Every row gives one point. Examples show where two turns around zero, p and q, send a point. Write where each new point lands after one turn and then the other. Backwards means that the second turn is done in reverse. Each puzzle has new turns, and all numbers are rounded.
In the rows, zero is written as 128.

Turn p:
[144 141] -> [134 148]
[147 126] -> [145 137]
[ 67 150] -> [ 65 112]
[145 104] -> [156 118]
[136 119] -> [140 125]
Turn q:
[156 142] -> [155 144]
[117  88] -> [120  87]
[112 153] -> [110 152]
Where do these land?
q, then p backwards: [116  98] -> [103 108]
q, then p: [117 162] -> [ 98 148]
q, then p: [146  95] -> [163 113]
q, then p: [153 163] -> [126 171]
p, then q: [109 121] -> [117 111]

Turn p:
[ 74 123 101] -> [ 79 150 100]
[128 121 126] -> [128 124 122]
[138 116 116] -> [139 124 112]
[154 158 188] -> [146 110 195]
[133 135  97] -> [139 151 109]
[141 116 140] -> [138 109 131]
Turn q:
[157 138  94] -> [159 119  95]
[118 126 159] -> [118 140 157]
[136 140 106] -> [138 129 104]
[143 163  95] -> [150 144  86]
[118  99 166] -> [112 118 173]
[ 96 102 147] -> [ 91 118 152]
Where do these land?
p, then q backwards: [100 138 156] -> [101 108 151]
p, then q: [117 137 119] -> [123 142 120]
p, then q: [190 127 120] -> [187 108 133]
p, then q: [ 86 109 139] -> [ 81 122 123]
q, then p: [147 128 106] -> [148 127 107]

Turn p:
[ 98 102 135  85] -> [ 82 102 154 127]
[136 147 106 102] -> [117 121 109  96]
[121  96 129 134] -> [124 110 135 155]
[199 157 133 137] -> [193 126 116  88]
[134 134 132 159] -> [150 146 123 142]
[101 100 125 151] -> [116 129 129 172]
[107 160 136 129] -> [115 162 132 116]
Turn q:
[120 162 150 103] -> [159 159 137 110]
[105 119 171  86] -> [141 142 182  97]
[118 107  94 145] -> [ 88 119 112 137]
[135 129 128 157] -> [129 122 120 156]
[162 123  97 149] -> [123  98  89 140]
Where do these land?
p, then q: [114 111 101 149] -> [103 130 107 153]
q, then p: [161 153 112  96] -> [124  89 104  98]
q, then p: [128 168 117 119] -> [133 131  99  98]
q, then p backwards: [118  92 142 108] -> [124 120 154  92]
q, then p: [120 115 168 169] -> [166 152 149 160]

Turn p:
[ 91 135 144 123 132  88] -> [114 128 143 120 172  98]
[147 137 134 154  97  99] -> [133 125 156 170 124 110]
[ 83 137 170 164 123 162] -> [ 80 147 163 124 149 173]
[128  81 113 119 155 100] -> [139  74 110 112 142 114]
[132 154 100 137 151 104] -> [138 135  95 154 151 114]
[151 129 133 128 121 150] -> [141 135 133 130 104 145]
[158 142 131 103 153 175] -> [160 155 107 104 106 164]
[134 110  99  98  91 147] -> [117 126 119 111  74 106]
Turn q:
[119 144 116  86 142 137] -> [118 147 103  98 146 114]
[170 151 149 171 103 109] -> [163 145 143 180  96 130]
[123 113 117 138 105 127] -> [126 116 133 122 107 147]
[ 96 102 161  99 129  80] -> [ 71 126 157 121 113  89]
[104 146 108 133 157 131] -> [112 118  95 137 153 131]
[102 150 109 115  92 123] -> [103 152 106 117 104 153]
[154 106  95 135 158 163] -> [171  92 114 108 154 133]
[156 113 170 147 138 154] -> [160 128 174 142 152 126]
Where do these land?
p, then q backwards: [107 118 113 139 156 104] -> [111 128 114 131 169 134]
q, then p: [117 113 137 142 137 143] -> [130 117 132 113 136 150]
q, then p backwards: [ 92  94 150 111 121  86] -> [ 88 101 126 132  76 129]
q, then p: [153 104 154 154 127 140] -> [154 116 163 131 128 154]
p, then q: [134 146  72 107 104  93] -> [114 109  97 156  71 117]
p, then q backwards: [141 177 134 135 156 171] -> [127 182 123 132  96 164]
p, then q: [128 112 119 129 112 143] -> [117 131 138 117 115 145]
q, then p: [170 129  90  99 132 149] -> [173 130 103 125  96 100]
p, then q backwards: [110 158 183 138 107 122] -> [121 128 192 121 118 150]

Turn p:
[109 146 108 178 155 133 103 110] -> [104 151 107 162 160 151 113 100]
[153 147 114 124 152 124 165 113] -> [141 144 105  94 142 135 158 115]
[148 114  96 132 104 152 105 123] -> [158 122 105 164 105 134 124 125]
[ 58 148 159  91 146 119 105 120] -> [ 81 134 156  93 120 128  63 122]
[153 137 123 145  88 136 123 106] -> [153 128 136 155 109 129 148  96]
[133 120 128 119 143 134 101 170] -> [128 140 130 140 125 137 114 176]
[162 129 152  75 135 149 103 112] -> [182 134 152 100 111 150 101 139]
[135  88 144 145  98 127 156 119] -> [138  78 139 139 135 109 154 120]
[123 147 166 121 138 141 167 151] -> [103 119 152  91 126 151 156 143]
[ 81 127 113 171 136  69 114 147] -> [ 69 149 123 160 162  81 117 128]
[154 105 106 109 113 124 165 136] -> [152 108 104 112 115 104 160 142]
Turn q:
[140 115  89 135 116 132 125 141] -> [130 105  94 142 117 142 128 130]
[ 92 108  87  89 121 115 108 130] -> [ 79 104  98 116 127 123  90 135]
[157 131 143 143 128 106 197 173] -> [171 110 123 113 154 119 189 170]
[101  98 110 137  99 110 123 125] -> [ 97 116 114 145 101 114 123 153]
[130 129 164 125 148 155 138 106] -> [135 130 176 123 135 128 134 104]
[112 154 151 168 134 152 152 107] -> [123 155 169 142 127 155 164 126]
[106 140  89 103 125  93  95 121] -> [ 89 145  81 116 129 121  98 126]
[157 151 166 123 104 163 126 104] -> [163 145 164 106  94 143 129 105]
[ 95 117 123 115 139  96  59 129] -> [ 97 153 109 147 137 100  64 130]
[131 140 144 132 139 161 121 145] -> [149 129 151 132 141 154 116 126]
[187 125 142 138 155 125 163 127] -> [176 116 129 126 147 111 172 101]
Where do these land?
q, then p: [115  67 102 125 122 116 134 128] -> [109  98 116 158 147  84 119 138]
p, then q backwards: [104  99 168 131 146 144 159 142] -> [ 95 111 118  99 136 149 167 148]
p, then q: [138 153 105 123 127 178 135 139] -> [130 103 125 120  98 176 133 130]
q, then p: [104 130 136  96 117  66 167 165] -> [104 151 109  92 121  90 125 193]
p, then q: [155 153 117 166 149 113 152 148] -> [117 128 132 112 165 157 172 130]
q, then p: [130 118 135 105 127 144 142  98] -> [137 103 147 110 124 113 113 113]
p, then q backwards: [112 147  96 139  95 152  90  97] -> [149 119 105 150 121 148  74  97]
q, then p: [156 137 149 166 145 121  73 145] -> [146 182 133 163 151 151 151 108]
p, then q backwards: [130 118 129 124 161 102  93 102] -> [132 139 148 112 160 120  91 150]
p, then q backwards: [135 158 143 105  92 143 135 116] -> [145 133 143 126  99 154 134  92]

Turn p:
[110 162 154 140 128 132 100 114 106] -> [ 92 104 138 124 114 139  90 130 124]
[ 88 100 117 169 129  85 115 153 165] -> [110 127 140 172 109  93 169 175 145]
[138 146 127  59 115 103 116 105 133] -> [149 118 124 126 113  90 106  71 101]
[192 113 118 111  98 149 154 157 131] -> [174 192 135 117 140 152 134 109 119]
[ 84 123 111 121 119 117 118 140 115] -> [128 108 105 145  93 123 134 145 119]
[127 182 134 148 134 181 153  79 162] -> [ 78 147  91  87 174 118  90 120 157]
[136 114  97 116 153 153 113 160 120] -> [174 122 114 147 146 144 118 152 124]
[115  94 137 166 145 139 117 100 122] -> [108 100 134 139 139 152 147 133 171]
[150 148 115 134 126 103 149 136 109] -> [119 142 133 126 139 136 142 124  84]
[140  99 170 116 133 119 145 136 115] -> [148 120 164  97 115 137 149 121 134]
Turn q:
[150 125 130 140 130  99 141 162 130] -> [115 101 125 141 144 105 143 154 134]
[102 151 110  84 141 105 114 126 141] -> [102 137 105  94 157 149 101 125 135]
[ 99 123 144 145 121 137 143 141  59] -> [ 96 113 147 143  80 138 127 136  79]
[152 160 142 170 153 171 140 105 158] -> [167 164 117 142 132 134 193 112 124]
[142 106 103 156 150 131 137 142 155] -> [155 121 106 156 132 132 141 156 152]
[148 138 126 115 137 158 151 108 111] -> [148 134 114 100 101 120 146 121 110]
[130 155 108 121  97 139 109 108 140] -> [123 172 124 119 126 110 116 108 144]
[127 142 162  53 138 140  64 130 148] -> [146 153 158  73 192 138  85 116 104]
[106 117 140 113 101 112 138 116 139] -> [111 117 150 115 122 137 117 111 155]
[126  92 132 134 109 132 115 157 159] -> [144 125 161 145 139 128 113 155 159]
[126  99 113 178 132  85 155 112  67] -> [101  72 101 181  81 118 127 113 112]
Where do these land?
p, then q backwards: [137 161  98 153 105  83 150 146 127] -> [125 181 134 155 133 144 115 151  89]
p, then q: [ 88  85  98 118 131 147 124 145 121] -> [148 130 118 142 110  93 135 165 167]
q, then p: [124 148  78 112 155 109 108 165 165] -> [155 121 107 157 161 103 108 181 108]
p, then q: [133 151 132  76 133 134 104  97  84] -> [168 125 129 137 108 118  74  89 112]
q, then p backwards: [154 124 150 117 150 125 154 162 116] -> [106 126 131 128 171 106 151 145 117]
p, then q: [ 78 168 127 113 117 109 112 111 123] -> [ 98 121 135 154 112 130  72 121 143]
p, then q backwards: [135  90 139 112 123 155 153 114 148] -> [143 132 123 115 124 138 147 100 174]
q, then p: [152 131 123 169 182 176 101 130 109] -> [115 153 133 129 162 194 131 133  81]
q, then p: [139  95 155 181  84 143 133 144 159] -> [ 92 167 184 101 132 114 148 144 152]
p, then q: [114 134 147 131 101 132 152 142 141] -> [ 97 142 135 101 134 118 124 132 140]
p, then q backwards: [155 111 151 114 141 107 107  84 135] -> [135 116 171 132 102  99 120  97 141]
p, then q: [127 138 138 142 115 117 137  95 106] -> [124 134 136 117 102 160 117 111 131]

Turn p:
[ 91 117 164 138  75 107 167 160 143] -> [109 172 110 144 100  97 166 178 145]
[153 158 122 119 152 118 136 112 103] -> [136 141 120 101 158 149 111 108 114]
[109 133 136 138 143 153 154 150 128] -> [165 146 130 153 131 129 137 142 130]
[157  95  90 165 131 102 109 125 133] -> [111 102 109 136 120  85  95  90 123]
[ 91 116 130  96 146 110  98 129 100] -> [129  91 129 107 135 134 129 170  93]
[146 100 102 103 146 105 137 100 134] -> [115  93 114 109 167 113 125 114 145]
[168 116 165 148  93 145 152 132 115] -> [126 175 152 116 113  98 157  98 134]
[103 139 111  91 146 122 109  98  92] -> [125  93 119 106 156 164 137 140  92]
[128 171 149 157 139 171  93 101 155] -> [119 141 178 166 117 178 104 108 125]
[106 118 101 158  83 138 109 139 142] -> [110 114 109 164  77 123 141 120 125]
[156 146 139  96 154 137 143 163 163] -> [163 140 139 107 131 139 105 139 182]
Turn q:
[118 141 115 137 126 115 129 109  98] -> [126 152 124 132 116 115 142 143 104]
[111 157 121  96 135 127 152 113 147] -> [109 148 155 143 112 113 140 114 158]
[148 111 156 133 146 102 125 106 115] -> [104 128 112  97 150 112 133 117 106]
[113 112 181 156 141 202 129 121  96] -> [105  66 137 113  89 174 145 120  81]
[163 150 106 117 111 110 156 121 139] -> [133 148 152 126 158 110 148 151 154]
[143 142 118 107 141  99 146 171 101] -> [102 164 136 126 148 142  96 162 137]
[127 166 142 126  43 100 107 139 153] -> [204 160 154  81 114 120 122 128 156]
[124  95 124 128 138 148 152 132 141] -> [111  90 118 140 126 126 128 136 146]
[136 156 116  83 136 164  81 154 121] -> [137 159 132 152 131 198 130 102 140]
[113  51 118 144 131 120 154 131 118] -> [107  84  72 127 120 105 116 162 134]
[122 150 122 156 143 122  66 110 155] -> [169 138 125 150 140 119 123  75  94]
[118 106 117 152 145 127 140 128 152] -> [126  97 120 149 132 102 114 127 128]
Where do these land?
q, then p: [ 96 123 164 149 132 148  87 117  80] -> [133 118 113 104 115 145 188  97  90]
q, then p: [146 138 139 132 128 139 121 165 167] -> [125 112 181 129 134 121 112 119 137]
p, then q: [ 74 108 145 135 175 152 127  97  97] -> [ 80 101 124 114 146 148 103 156  74]
q, then p backwards: [ 87  95 188 150 115  87 125  96 111] -> [166 106 109 128  96  80  98 162  80]
q, then p: [183 125 114 124 124 125 134 117 155] -> [150 130 137 135 172 113 100 136 151]
q, then p backwards: [132 136  82 136 105 134 135 131 151] -> [107 111 133 131 148 154 154 150 150]
p, then q backwards: [130 150  87  84 123 108 117 123 145] -> [136  75 150 104 120 146 124 153 124]
p, then q: [172 104  92 111 117 105 150 164 142] -> [147 153 105 142 158  93 139 113 178]
p, then q: [132 134 136 109 118 163 155 135 117] -> [112 117 163 124 145 126 148 138 144]
p, then q: [128 168 134 151 142 119 129 135 115] -> [143 150 141 140 129 157 140 124 102]

Turn p:
[157 168 103 159 105 104 115 137 109 131 100] -> [150 162  86 166 116 116 121 156 137 112 112]
[108 109 124 168 128 101 147 159 152 105  81] -> [ 90 130 124 143 143  85 120 149 185 117 138]
[155  97 174 114  80 116 123  84  95 128 139] -> [142 125 165 148  71 106 161  95  93 112 114]
[139 107  91 149 111 136 140 125 139 102 120] -> [105 104  98 129 117 122 118 124 146  97 115]
[117 151 122 127 131 130 106 104 150 140 106] -> [135 162 128 115 127 138 109 118 147 138 106]
[116 111 112 130 115 101 138 157 161 123 133] -> [116 114 113 101 122  93 118 146 146 131 147]
[146 139 136 124 143 136 126 145 157  86 145] -> [154 111 125 110 146 137 128 121 150  98 157]
[150 159 135 153 145 177 132 162 157 149 162] -> [144 119 100 117 130 191 154 145 153 144 165]
[100 169 143  78 143 139 144  83  81 166 134] -> [129 176 146 122 157 150 147 104  57 159 102]
[118 122  93 147 161 104 126  95 103 133 150] -> [116 123 104 156 136 126  84  98 100 148 131]
[ 75 121 163  93 129 167 107 151  88 157 146] -> [109 134 193 114 132 166 136 165  80 152 135]
[156  84 140  94 144 125 132 134 144 118 119] -> [146  79 151 115 138 106 142 116 141 131 113]
Turn q:
[176 153 151 101 160 155 116 109 125 102 123] -> [159 180 148 116 147 135 150 109  96 103 129]
[102 120 170 161 125 109 127  84 173 126 103] -> [117 136 160 142 113 137  92  86 174 125  87]
[137 110 128 144 122  86 158 111 154 128 116] -> [139 100 152 140 113 120 140 103 170 133 124]
[111 166 101 114  90 115 178 109 144 124 130] -> [ 84 107 151 121  91 126 162 138 150  93 141]
[119 112 132 113 126 108 113 110 110 170 129] -> [118 113 121  99 116 113 111 102 116 158 130]
[ 97 145  84 143 162  92 123 148 142  97 138] -> [115 119 102 163 152  73 131 138 155  97 132]
[122 150 122 122 147 141 160 155 108 142 111] -> [108 131 113 117 144 130 173 147 125 139 112]
[156 137 122 140 130 152  64 166 111 128 114] -> [163 168  84 148 118 124 115 151  90 144 124]
[125 115 110 134 103 153 151 145  60 114 164] -> [111  82 129 143 147 153 139 165  73 134 152]
[148  83 137  85 141 171  75 159  93 115 116] -> [189 141 107  91 155 132  99 162  73 140 118]
[130 151 155 129 114 114 132 138 162 129 151] -> [114 158 153 136 119 128 122 134 158 135 152]
[116  93 125 152 117 141 139 103 154 163 141] -> [120 101 114 120 120 167 103 100 158 136 135]
Where do these land?
p, then q backwards: [ 82 150 140 111 161 125 129  93 133 122 153] -> [138 127 172 112 152 141 111  96 119 145 165]
q, then p backwards: [126 107 115 138 111 121  88 129 132  80 148] -> [137 127 116 139 135  97  87 143  98  93 137]
q, then p: [ 95 133 109 152  94 126 130 162 123 126  98] -> [ 97 123 121 127 114 109 123 181 157 126 123]
q, then p backwards: [142 147  76 137 110 155 142 121 134 149 154] -> [141 136 124 166 105 154 155 139 131 116 172]
q, then p: [137 127 133 127 142 168 103 117 150 112 123] -> [155 135 118 132 145 157 120 126 134  94 114]
q, then p: [ 95  65 123  77 131 160 142 135 138 111 100] -> [165  74 167 104 162 116 130 151 147 118  90]
q, then p: [129 122 153 134 116  91 172 111 159 143 122] -> [118 139 151  95 104 120 156  96 157 148 135]
q, then p backwards: [145 135 149 150 130 110 148  86 104 161 128] -> [125 101 153 129 143 142 148  79 124 150 144]
q, then p: [ 92 120 131 115 161 152 155 166 108  78 116] -> [127 102 144 149 199 117 125 155 160 134 137]
q, then p: [185 175 126 111 122 112 119 143  96 146 106] -> [123 158  87 146 124 105 178 135  82 131 132]
q, then p: [195 141 153 140  90 117  94 148 117 178 155] -> [141 153  89 132  69 165 159 139  78 159 139]
p, then q backwards: [114 114 130 143 168  98 113 125 139 130 133] -> [121 104 148 140 132  97 111 130 135 136 158]
